Each row of a before or after table is a point. The points were changed in one or more steps. Then noise was added and the rows were shuffled. The steps act on columns, c1 being the first. Name the steps. A step turns or swaps two columns, mirrors them in a line or flattens them onto one, adds a multiple of one to another, or multiplies or shifts one. Angles are multiples of 10 degrees, from the lower column toward the higher: turns from -170 to 170, lines from 10 to 170 but not 90. Use the fewest steps. Two steps may share a column if one is a turn and the other turns, adds or multiplies; they go together, in the order done. Otherwise the lowest column goes first.

Before:
[[-0.07  0.37]
 [-0.22 -0.44]
 [ 0.38  0.07]
 [ 0.04  0.23]
 [-0.24  0.57]
 [-0.10 -0.36]
 [ 0.39 -0.11]
 [ 0.11  0.34]
 [-0.07 -0.57]
 [ 0.21 -0.07]
 [-0.32 -0.21]
 [-0.52  0.51]
 [ 0.43  0.42]]
After (13 x 2):
[[-0.25  0.22]
 [ 0.21 -0.04]
 [ 0.05  0.08]
 [-0.52  0.22]
 [ 0.39 -0.04]
 [-0.10 -0.13]
 [-0.07  0.13]
 [-0.09 -0.23]
 [ 0.12  0.13]
 [ 0.37  0.03]
 [ 0.44  0.17]
 [-0.31 -0.08]
 [-0.21 -0.18]]
Steps: multiply c2 by 0.4

Before:
[[ 0.03 -0.15 -0.05 -0.25]
 [ 0.19  0.35  0.37  0.07]
 [ 0.12  0.29  0.08  0.05]
 [-0.07  0.26  0.00 -0.12]
 [ 0.30  0.21  0.13 -0.05]
 [ 0.20 -0.81  0.43  0.62]
 [ 0.25  0.23 -0.11  0.48]
 [-0.21  0.33 -0.11 -0.13]]
After:
[[-0.81  0.24 -0.35  0.68]
 [ 0.21 -0.32  0.13  0.34]
 [ 0.28 -0.09  0.09 -0.02]
 [ 0.03 -0.36  0.11  0.11]
 [-0.13  0.07  0.20 -0.14]
 [ 0.38  0.03  0.06 -0.17]
 [ 0.06 -0.34 -0.49  0.15]
 [ 0.21 -0.28 -0.02  0.11]]
Steps: turn c1 and c2 by -120 degrees; turn c3 and c4 by 60 degrees

Before (9 x 8):
[[ 0.13  0.22 -0.11  0.63  0.36  0.19  0.64  0.01]
 [-0.23  0.50 -0.23  0.68  0.06 -0.07  0.47 -0.13]
 [-0.56  0.01 -0.07  0.25  0.20 -0.35 -0.32 -0.12]
 [-0.34  0.36  0.28 -0.13  0.29  0.22  0.12 -0.08]
 [ 0.18  0.26  0.27  0.10 -0.04  0.18  0.03  0.35]
 [-0.14  0.06  0.06 -0.03 -0.29  0.50  0.23 -0.05]
 [ 0.39  0.19 -0.41  0.00 -0.08 -0.06 -0.26  0.20]
 [ 0.00  0.10 -0.15 -0.06 -0.11 -0.07  0.27  0.21]
 [ 0.18  0.03 -0.19  0.10 -0.08 -0.71 -0.44 -0.21]]
After:
[[ 0.40  0.21 -0.41  0.01 -0.08 -0.05 -0.27  0.19]
 [-0.35  0.38  0.28 -0.12  0.30  0.23  0.13  0.03]
 [ 0.14  0.23 -0.11  0.63  0.35  0.19  0.65  0.12]
 [-0.15  0.06  0.06 -0.02 -0.27  0.51  0.25  0.18]
 [ 0.18  0.25  0.27  0.08 -0.03  0.19  0.03  0.44]
 [-0.23  0.48 -0.22  0.68  0.06 -0.09  0.47 -0.16]
 [ 0.19  0.04 -0.20  0.08 -0.07 -0.72 -0.44 -0.56]
 [-0.56  0.01 -0.07  0.25  0.19 -0.34 -0.34 -0.30]
 [-0.01  0.11 -0.14 -0.04 -0.11 -0.06  0.27  0.19]]
Steps: add 0.5 times c6 to c8

Before (12 x 11):
[[-0.06 -0.14 -0.29 -0.52  0.51 -0.26 -0.37 -0.12  0.25 -0.08 -0.14]
 [-0.13  0.21  0.07  0.19 -0.10 -0.14 -0.27 -0.19  0.10  0.02 -0.36]
 [-0.18  0.09  0.15  0.12  0.20 -0.09 -0.31  0.33 -0.10 -0.11  0.49]
 [-0.25 -0.22  0.07  0.14 -0.04  0.99 -0.03 -0.22  0.25  0.14 -0.34]
 [ 0.05  0.04  0.16  0.15 -0.22 -0.23  1.08 -0.19  0.31  0.06 -0.11]
 [-0.09  0.07  0.27 -0.19  0.46 -0.08 -0.07  0.14  0.17  0.13 -0.25]
 [-0.01  0.04  0.27 -0.10 -0.12  0.03 -0.32  0.14  0.33 -0.40 -0.28]
 [ 0.05  0.12 -0.20  0.19  0.04  0.43 -0.32  0.29  0.20 -0.26 -0.38]
 [-0.03 -0.25  0.09  0.04 -0.11 -0.18 -0.30  0.15  0.19  0.22 -0.31]
 [ 0.38  0.06 -0.06  0.05 -0.05  0.81 -0.31 -0.19  0.19  0.07 -0.24]
 [-0.06 -0.31 -0.29 -0.81  0.15 -0.17 -0.33 -0.13 -0.71  0.08 -0.33]
 [-0.08 -0.47  0.20  0.09  0.31 -0.21 -0.09 -0.17 -0.41  0.04 -0.12]]
After:
[[ 0.16  0.22  0.10 -0.30  0.22 -0.17 -0.29  0.14 -0.02  0.34  0.02]
 [ 0.10  0.11 -0.28 -0.16 -0.11 -0.25 -0.36 -0.11 -0.53 -0.08 -0.51]
 [ 0.36  0.04  0.07 -0.36  0.22  1.01  0.00 -0.20 -0.13  0.21  0.16]
 [ 0.01 -0.03  0.25 -0.30  0.34  0.04 -0.33  0.15 -0.13 -0.64 -0.10]
 [ 0.01 -0.27  0.09 -0.33  0.10 -0.13 -0.28 -0.21  0.01  0.03  0.18]
 [-0.38  0.13 -0.05 -0.25  0.17  0.78 -0.29 -0.18 -0.09  0.09  0.05]
 [ 0.18  0.22 -0.29 -0.30 -0.66 -0.16 -0.33 -0.14  0.36  0.10 -0.81]
 [-0.12 -0.06 -0.18 -0.38  0.11  0.44 -0.33  0.28 -0.19 -0.40  0.18]
 [ 0.27  0.38  0.19 -0.12 -0.52 -0.17 -0.09 -0.17  0.04  0.04  0.11]
 [ 0.06 -0.09  0.26 -0.24 -0.19 -0.07 -0.06  0.12 -0.48  0.22 -0.17]
 [-0.06 -0.03  0.19 -0.12  0.39 -0.21  1.09 -0.15 -0.01  0.08  0.14]
 [ 0.13 -0.17  0.16  0.49 -0.22 -0.07 -0.32  0.33 -0.13 -0.13  0.09]]
Steps: turn c1 and c2 by 150 degrees; swap c4 and c11; turn c5 and c9 by -130 degrees; multiply c10 by 1.6
